Each point is reached from the start by the listed moves, each made 0, 1 or 2 times, or once backwards (-1), plus a little noise. Is the number of moves made odd or even? Then give how often each move was made.
In the rows, zero is written as 128.

Moves:
(1): [162 140 123 130]
(2): [107 173 132 127]
Start: [156 109 124 132]
Points:
[114 198 131 132] -> even (0, 2)
[ 82 186 140 129] -> odd (-1, 2)
[143  52 129 129] -> even (-1, -1)

Moves:
(1): [166 125 132 126 126 124 127 129 127]
(2): [128 179 118 129 129 118 125 126 127]
(3): [126 135 165 130 132 133 128 132 128]
(4): [134 127 131 169 128 124 123 122 137]
(5): [129 125 125 132 160 121 116 131 123]
(6): [129 132 124 123 131 163 127 117 132]
Start: [129 107 166 128 139 114 149 122 121]
Points:
[139 178 224 210 187 169 120  99 142] -> even (0, 1, 2, 2, 1, 2)
[104  79 241 206 154 201 141  99 150] -> even (-1, -1, 2, 2, 0, 2)
[141 206 114 200 109 122 145  88 147] -> odd (0, 2, -1, 2, -1, 1)

Moves:
(1): [161 139 128 128 128 122 124 138 130 137 120]
(2): [118 159 135 130 131 136 134 145 135 136 116]
(3): [124 112 151 130 112 135 133 144 137 127 130]
(4): [129 135 133 161 140 131 123 121 140 126 134]
(5): [129 114 141 124 180 123 122 144 121 129 125]
(6): [135 123 114 125 141 161 121 132 123 116 147]
(7): [125 126 100 138 131 135 156 140 124 100 108]
(8): [114 129 124 144 129 112 118 152 124 139 135]
(9): [126 132 100 121 144 135 137 137 176 133 126]
(10): [136 116 129 127 126 137 152 121 114 154 130]
(11): [129 146 144 122 125 108 143 123 127 119 165]
Start: [129 157 157 136 130  91 128 137 110 142 119]
Points:
[124 183 131 199 220  85  95 236 164 197  77] -> even (1, 1, 0, 1, 1, 0, 0, 2, 1, 0, -1)
[216 210 170  80 249 111 159 177  26  88 165] -> even (2, 1, -1, -1, 2, 2, 1, -1, -1, 0, 2)
[132 117 144  70 136 168  95 172 230 142 108] -> even (0, 0, 2, -1, 0, 1, -1, -1, 2, -1, -1)

Moves:
(1): [139 130 132 128 110 127 130 133 122 137 122 125 127 115 114 125 124 126
 139 131 120]
(2): [135 134 133 132 133 125 120 118 132 128 133 124 117 122 132 120 133 139
 117 122 127]
(3): [128 132 140 130 134 133 136 117 135 117 111 128 122 140 135 132 141 121
 119 129 121]
(4): [120 125 133 136 120 128 139 109 134 144 131 128 112 132 108 124 123 128
 146 135 119]
(5): [142 125 131 128 115 137 114 119 118 121 130 108 111 139 127 125 136 137
 135 131 120]
(6): [134 133 121 120 127 143 139 129 115 126 130 124 125 119 132 122 134 124
 127 131 121]
(7): [140 118 137 114 136 121 143 128 129 143 123 127 126 134 124 121 127 129
 128 114 129]
(8): [117 136 135 129 130 133 134 137 126 134 128 132 124 128 125 127 128 133
 128 127 125]
(9): [128 135 126 127 131 132 135 130 135 121 127 121 131 128 126 132 115 122
 120 125 140]
(10): [121 119 128 122 145 133 115 124 130 141 105 123 119 122 144 125 131 118
 123 126 132]
(11): [126 125 145 137 127 128 137 134 143 136 128 103 132 123 144 131 139 125
 120 114 140]
(12): [132 122 126 130 126 130 127 133 135 128 131 134 127 129 130 117 126 127
 123 128 129]
(13): [133 124 123 135 131 134 129 129 129 135 129 128 128 129 129 144 125 123
 128 125 126]
(14): [123 127 133 135 119 118 134 123 134 123 130 135 125 138 131 131 130 124
 123 111 127]
(15): [125 132 119 143 124 118 132 142 140 121 126 132 119 119 136 120 131 127
 146 125 125]
(16): [127 122 126 132 130 133 126 127 133 118 125 131 120 127 126 133 138 123
 130 124 132]
(17): [141 131 115 133 133 120 125 130 130 139 128 121 129 126 119 126 138 119
 122 118 131]
(18): [129 115 108 115 104 138 124 134 144 122 129 124 134 132 138 139 124 142
 132 134 127]
(19): [135 145 132 121 135 133 128 121 137 121 127 138 141 132 127 117 120 123
 135 117 134]
(20): [135 129 121 130 105 125 132 129 118 134 146 139 112 137 135 146 143 127
 129 138 130]
Start: [121 136 120 132 126 108 115 134 122 105 113 135 127 150 115 109 134 127
 122 127 144]
Points:
[109 136 126 162 100 122 176 133 244 123 131 112 120 187 105 138 152 144
 178  59 170] -> even (-1, 0, 0, 2, 0, -1, 1, 2, 0, -1, 2, -1, 1, 0, 1, 2, 1, 2, 2, 0)
[126 144  51  74  37 191 173 163  76  77 148 146  99 178 103 206 155 146
 116 208 130] -> odd (0, -1, 1, 0, 0, 2, 0, 2, 2, -1, -1, -1, 0, -1, -1, 1, 0, 2, -1, 2)
[188 129 226 162  33 130 229  70  91 183 114  73   7 202 113 138 200  94
 151  92  85] -> odd (2, 0, 2, 2, 2, 2, 2, 0, 0, 0, 2, 0, 2, 2, 0, -1, -1, -1, 0, 2)
